Each row of a before or after table is a point. The points were changed in one or more steps. Then noise was added and the rows were shuffled. The steps act on how far a point lies along the listed directions, d1 being the first. Name the steps. A step turns or swaps two directions, mirrors them in a line or flattens them onto one, adds a multiple of one to another, or multiplies one. Angles are multiples of 10 degrees, from the lower direction toward the higher: turns from -170 to 170, lines from 10 to 170 but not 90. Use the fewest steps. Two steps may share a direction if one is a turn and the other turns, adds or multiplies; they go together, in the order done. Otherwise the lowest direction goes first.

Directions:
(1): +0.49 -0.48 +0.04
(2): -0.48 -0.48 +0.10
(3): -0.04 -0.09 -0.68
Before (11 x 3):
0: -0.43 +0.11 -0.08
1: -0.11 -0.06 +0.55
2: -0.18 +0.60 +0.44
3: -0.01 -0.07 +0.54
4: -0.66 -0.56 +0.13
5: -0.43 +0.48 +0.38
6: -0.27 +0.25 -0.20
7: +0.20 -0.06 -0.23
8: +0.37 -0.06 -0.67
9: -0.98 -0.13 +0.61
10: +0.36 -0.06 -0.32
After:
0: -0.31 +0.05 +0.33
1: -0.65 -0.57 +0.14
2: +0.46 -0.09 +0.02
3: -0.08 +0.17 +0.38
4: -0.32 +0.03 -0.43
5: -0.55 +0.54 +0.06
6: -1.16 -0.08 +0.04
7: -0.42 +0.04 -0.37
8: +0.30 -0.09 +0.06
9: +0.70 -0.20 +0.31
10: -0.36 +0.67 -0.12
Steps: mirror d1 and d3 in the line at 20 degrees

Directions:
(1): -0.20 -0.07 +0.76 -0.08
(2): -0.62 -0.05 -0.22 -0.45
(3): -0.02 -0.78 -0.06 +0.14
(4): +0.46 -0.13 +0.04 -0.63
Before (11 x 4):
0: +0.21 -0.22 +0.00 +0.49
1: -0.25 -0.25 -0.18 +0.22
2: +0.41 -0.22 -0.52 -0.80
3: +0.01 -0.28 +0.17 +0.52
4: -0.49 +0.09 -0.31 +0.14
5: -0.05 -0.43 -0.28 +0.50
6: +1.02 -0.44 -0.67 +0.02
7: +0.76 -0.25 -0.26 +0.15
8: -0.42 -0.23 +0.00 -0.48
9: -0.38 -0.53 +0.02 -0.34
10: -0.52 -0.52 -0.03 -0.14
After:
0: +0.29 +0.21 +0.17 -0.21
1: +0.61 -0.14 -0.12 +0.28
2: +0.72 +0.09 -0.07 -0.14
3: +0.19 +0.27 +0.31 -0.56
4: -0.38 -0.46 +0.37 -0.52
5: -0.15 +0.13 +0.05 -0.54
6: +0.30 +0.45 +0.27 +0.20
7: -0.04 +0.28 -0.13 -0.57
8: +0.23 -0.94 +0.47 +0.24
9: +0.72 -0.15 -0.12 -0.08
10: -0.31 -0.79 +0.79 -0.58
Steps: turn d1 and d2 by 170 degrees; swap d3 and d4

Directions:
(1): +0.65 -0.24 -0.30 -0.13 -0.54 +0.25
(2): +0.24 +0.41 +0.18 +0.07 +0.34 +0.75
(3): -0.08 -0.07 +0.48 -0.82 -0.11 +0.08
Before (14 x 6):
0: -0.04 +0.27 +0.61 -0.17 +0.59 +0.51
1: +0.23 -0.09 +0.02 -0.62 -0.08 +0.10
2: -0.37 -0.13 +0.02 -0.26 +0.13 -0.41
3: -0.29 +0.21 -0.10 +0.73 +0.34 -0.22
4: +0.46 -0.05 -0.16 +0.13 -0.09 +0.15
5: -0.21 +0.22 +0.15 +0.19 +0.06 +0.21
6: -0.55 -0.02 -0.21 +0.21 +0.20 -0.43
7: +0.04 +0.28 +0.40 +0.08 +0.39 +0.40
8: +0.42 -0.47 -0.32 -0.25 -0.72 +0.04
9: +0.20 -0.24 +0.01 -0.80 -0.04 +0.01
10: -0.03 +0.52 +0.07 -0.20 +0.24 +0.60
11: +0.02 -0.10 -0.65 +0.57 -0.17 -0.58
12: +0.05 -0.11 -0.68 +0.57 -0.11 -0.52
13: +0.14 -0.14 -0.33 +0.31 -0.11 -0.18
After (14 x 6):
0: +0.35 -0.41 -0.23 -0.75 -0.35 -0.16
1: -0.20 +0.42 +0.25 -0.50 +0.20 +0.46
2: -0.22 +0.28 +0.62 -0.17 +0.45 +0.26
3: +0.26 +0.06 -0.71 +0.72 +0.01 -0.07
4: +1.07 -0.71 -0.72 -0.20 -1.21 +0.24
5: +0.34 -0.05 -0.40 +0.33 -0.10 +0.03
6: -0.57 +0.48 +0.23 +0.76 +0.72 -0.08
7: +0.20 +0.08 -0.73 +0.75 -0.02 -0.21
8: -0.85 +0.18 -0.09 +0.43 +0.57 -0.41
9: -0.61 -0.05 -0.04 +0.00 +0.34 -0.56
10: -0.47 +0.21 +0.84 -0.42 +0.71 +0.17
11: -0.40 +0.27 +0.31 +0.10 +0.18 +0.15
12: +0.76 -0.11 -0.25 +0.01 -0.29 +0.35
13: +0.39 -0.28 -0.18 -0.66 -0.37 -0.05
Steps: multiply d1 by 2; turn d2 and d3 by 30 degrees

Directions:
(1): -0.06 +0.17 -0.78 -0.49 +0.45 +0.31 -0.24 +0.13
(2): -0.56 -0.51 +0.05 -0.06 -0.13 -0.09 -0.77 -0.26
Before:
0: -0.25 +0.06 -0.09 -0.41 +0.32 -0.17 -0.22 -0.11
1: -0.32 +0.10 -0.91 -0.51 +0.55 +0.68 -0.51 +0.24
2: +0.82 +0.77 -0.15 +0.20 +0.52 +0.15 +1.12 +0.52
3: +0.26 +0.28 +0.27 +0.36 -0.37 -0.36 +0.77 +0.10
4: -0.22 -0.37 +0.44 +0.03 +0.04 +0.11 -0.46 -0.11
5: -0.35 -0.27 -0.63 -0.22 +0.45 +0.40 -0.68 -0.15
6: -0.13 -0.12 -1.14 -0.39 +0.49 +0.20 -0.50 -0.03
7: -0.53 -0.27 -0.04 -0.21 -0.07 -0.06 -0.69 -0.19
8: -0.05 +0.20 -0.59 -0.28 +0.39 +0.30 -0.06 +0.16
After (9 x 8):
0: +0.07 +0.23 -0.06 -0.31 +0.40 -0.14 +0.14 +0.06
1: -0.47 -0.32 +0.13 +0.17 -0.48 -0.44 -0.29 -0.22
2: -0.89 -0.79 +0.08 +0.04 +0.11 -0.11 -1.20 -0.35
3: +0.37 +0.59 -0.09 -0.12 +0.15 +0.05 +0.57 +0.27
4: +0.40 +0.23 +0.33 +0.05 +0.22 +0.20 +0.34 +0.22
5: +0.28 +0.16 -0.86 -0.17 +0.39 +0.10 +0.07 +0.08
6: +0.38 +0.37 -0.48 -0.01 +0.50 +0.43 +0.31 +0.12
7: -0.16 +0.00 -0.43 -0.15 +0.23 +0.18 -0.23 +0.12
8: +0.02 +0.30 -0.67 -0.29 +0.37 +0.56 -0.09 +0.36
Steps: multiply d1 by 0.7; multiply d2 by -1
